Every row gives one point. The points of each table are mixes of a few directions, plus a little noise. Count the directions of each table, and those that both share. Where both have some left over, give the other angles between the two spaces (their principal angles), to ten degrees, smallest first.

First (6 x 3)
-0.009  0.006  -0.029
0.007  -0.080  0.078
0.012  0.084  -0.033
0.013  -0.021  0.050
0.000  0.057  -0.044
-0.023  -0.045  -0.021
Second (7 x 3)
-0.044  -0.040  -0.076
0.037  0.035  0.068
0.016  0.014  0.029
0.037  0.032  0.065
-0.052  -0.047  -0.093
-0.006  -0.006  -0.013
0.012  0.011  0.021
Directions: first 2, second 1, shared 1

First (6 x 6)
-0.013  0.018  -0.012  -0.034  0.015  -0.025
0.041  -0.059  0.041  0.112  -0.049  0.081
0.005  -0.008  0.005  0.015  -0.007  0.011
-0.036  0.052  -0.035  -0.098  0.043  -0.071
-0.019  0.027  -0.019  -0.051  0.023  -0.037
0.021  -0.030  0.021  0.057  -0.025  0.042
Second (7 x 6)
0.035  0.055  -0.064  0.003  -0.009  0.043
0.002  0.084  -0.058  0.061  0.002  0.005
-0.024  0.024  0.041  -0.035  0.007  0.062
0.024  0.030  -0.029  -0.025  -0.006  0.053
-0.027  -0.046  0.043  0.012  0.006  -0.055
0.021  -0.112  0.037  -0.065  -0.009  -0.026
-0.033  -0.033  0.029  0.048  0.009  -0.082
Directions: first 1, second 3, shared 0; angles 90

First (10 x 9)
-0.077  0.021  0.021  -0.053  -0.057  -0.025  -0.032  -0.013  0.023
-0.022  0.014  -0.051  0.039  0.117  0.014  0.043  -0.059  0.025
-0.004  0.001  0.004  -0.006  -0.011  -0.004  -0.005  0.002  0.002
0.088  -0.039  -0.007  0.073  0.093  0.081  0.032  0.030  -0.088
-0.040  -0.001  0.032  -0.027  -0.026  0.025  -0.027  0.012  -0.038
-0.087  0.027  -0.006  -0.032  0.008  -0.014  -0.008  -0.043  0.033
0.096  -0.008  -0.020  0.020  -0.047  -0.060  0.018  0.024  0.054
-0.029  0.020  -0.029  -0.001  0.026  -0.029  0.015  -0.040  0.052
-0.031  -0.006  0.026  -0.011  0.005  0.043  -0.018  0.010  -0.054
0.107  -0.028  0.030  -0.002  -0.110  -0.031  -0.018  0.077  -0.010
Second (9 x 9)
-0.040  -0.001  0.002  0.013  0.081  0.039  0.002  -0.018  -0.050
-0.016  0.028  -0.001  -0.056  -0.098  -0.133  -0.028  -0.006  0.101
0.063  -0.007  -0.002  -0.004  -0.095  -0.020  0.003  0.032  0.043
-0.064  0.019  0.002  -0.022  0.038  -0.045  -0.015  -0.029  0.009
0.036  -0.020  -0.003  0.035  0.033  0.084  0.018  0.018  -0.054
-0.021  0.012  0.000  -0.015  -0.006  -0.038  -0.009  -0.009  0.020
0.089  -0.026  -0.006  0.033  -0.044  0.063  0.020  0.039  -0.016
-0.094  0.012  0.005  -0.006  0.119  0.005  -0.007  -0.043  -0.044
0.051  -0.015  -0.004  0.020  -0.025  0.041  0.011  0.025  -0.011
Directions: first 3, second 2, shared 1; angles 30

First (8 x 12)
0.001  0.022  -0.001  -0.028  0.015  0.017  0.014  -0.022  0.010  0.014  -0.002  0.013
0.000  0.028  -0.004  -0.034  0.018  0.023  0.020  -0.035  0.016  0.019  -0.004  0.018
0.001  0.019  -0.003  -0.022  0.011  0.015  0.013  -0.019  0.010  0.011  0.000  0.009
-0.003  -0.047  0.006  0.056  -0.033  -0.038  -0.032  0.055  -0.026  -0.030  0.008  -0.030
-0.001  -0.005  0.000  0.008  -0.005  -0.005  -0.004  0.008  -0.005  -0.004  0.003  -0.005
-0.005  -0.103  0.013  0.129  -0.070  -0.086  -0.074  0.120  -0.056  -0.067  0.014  -0.068
0.002  -0.020  0.002  0.022  -0.012  -0.013  -0.012  0.020  -0.010  -0.011  0.001  -0.014
0.004  0.108  -0.013  -0.136  0.073  0.091  0.076  -0.124  0.056  0.070  -0.015  0.071
Second (9 x 12)
-0.014  0.003  -0.002  0.024  -0.020  -0.007  -0.011  0.022  -0.010  -0.002  -0.011  -0.010
0.039  -0.009  0.000  -0.072  0.059  0.024  0.030  -0.067  0.028  0.004  0.028  0.025
-0.009  0.002  -0.001  0.018  -0.015  -0.007  -0.008  0.015  -0.006  -0.002  -0.007  -0.004
-0.015  0.003  -0.002  0.030  -0.020  -0.010  -0.013  0.026  -0.013  0.000  -0.013  -0.008
0.040  -0.007  0.001  -0.065  0.056  0.025  0.027  -0.066  0.028  0.007  0.027  0.022
-0.110  0.024  -0.001  0.191  -0.157  -0.060  -0.078  0.175  -0.074  -0.012  -0.077  -0.068
-0.002  0.000  -0.005  0.000  0.002  0.000  0.000  0.002  -0.001  -0.001  -0.003  0.001
0.043  -0.010  -0.002  -0.076  0.063  0.023  0.030  -0.071  0.027  0.003  0.032  0.027
0.025  -0.004  -0.003  -0.042  0.035  0.015  0.019  -0.041  0.016  0.003  0.019  0.015
Directions: first 1, second 1, shared 0; angles 40

First (10 x 18)
0.034  0.069  -0.071  -0.029  0.041  0.017  -0.003  -0.035  -0.001  0.030  -0.005  0.074  0.048  -0.067  0.043  0.044  -0.005  -0.043
0.007  0.024  -0.097  0.001  0.044  0.006  0.026  -0.048  0.000  0.015  -0.002  0.027  0.081  -0.065  0.058  0.079  0.017  0.000
-0.038  -0.035  0.005  0.066  -0.018  -0.033  0.009  0.007  0.003  -0.063  0.015  -0.052  0.021  0.027  -0.012  0.022  0.025  0.041
-0.013  0.075  0.048  0.078  -0.039  -0.040  -0.063  0.030  0.011  -0.103  0.038  0.034  -0.016  0.029  -0.048  -0.016  -0.011  -0.034
0.008  0.006  0.116  -0.022  -0.048  0.002  -0.048  0.054  0.004  -0.005  0.002  0.001  -0.107  0.065  -0.071  -0.103  -0.035  -0.026
-0.030  -0.099  -0.023  0.008  0.005  -0.004  0.056  -0.012  -0.007  0.012  -0.014  -0.085  0.022  0.017  0.023  0.028  0.029  0.070
0.029  0.035  -0.038  -0.039  0.029  0.021  0.000  -0.021  -0.002  0.041  -0.009  0.046  0.018  -0.044  0.029  0.012  -0.010  -0.029
0.003  0.010  -0.094  0.011  0.041  0.004  0.031  -0.044  -0.003  0.010  -0.002  0.016  0.083  -0.059  0.055  0.078  0.019  0.007
-0.004  -0.075  0.109  -0.048  -0.037  0.013  -0.002  0.046  -0.002  0.041  -0.018  -0.058  -0.107  0.074  -0.053  -0.101  -0.019  0.024
0.003  -0.014  0.046  -0.026  -0.015  0.009  -0.009  0.020  0.003  0.017  -0.005  -0.006  -0.046  0.026  -0.025  -0.045  -0.012  -0.004
Second (8 x 18)
0.019  0.045  -0.005  -0.008  -0.044  -0.034  0.033  0.039  -0.019  0.063  0.053  0.031  0.068  -0.022  -0.016  0.044  0.031  0.029
-0.023  0.014  -0.024  0.004  0.003  -0.019  0.028  0.032  -0.025  0.003  0.026  0.036  0.085  -0.015  0.011  0.050  0.010  0.005
-0.041  -0.017  -0.012  0.038  0.056  0.031  -0.027  -0.055  0.011  -0.077  -0.072  -0.016  -0.053  0.018  0.026  -0.005  -0.026  -0.055
-0.035  -0.013  -0.033  0.037  0.028  0.010  0.039  -0.048  -0.012  0.036  -0.073  -0.041  -0.018  0.014  0.013  0.044  0.018  -0.007
-0.011  -0.089  0.004  -0.047  0.061  0.027  -0.070  0.057  0.019  -0.151  0.039  0.026  0.029  0.003  0.026  -0.111  -0.073  -0.010
0.035  0.042  0.107  -0.021  -0.055  0.021  -0.063  -0.033  0.033  -0.043  0.012  0.015  -0.130  0.013  -0.022  -0.039  -0.021  -0.050
0.020  0.045  -0.078  0.058  0.009  -0.022  0.019  -0.036  0.002  0.071  -0.034  -0.034  0.012  -0.013  -0.016  0.025  0.036  0.022
0.036  -0.028  0.040  -0.061  -0.059  -0.013  0.040  0.044  -0.011  0.099  0.049  -0.018  0.010  0.000  -0.023  -0.009  0.026  0.065
Directions: first 3, second 5, shared 1; angles 30, 80
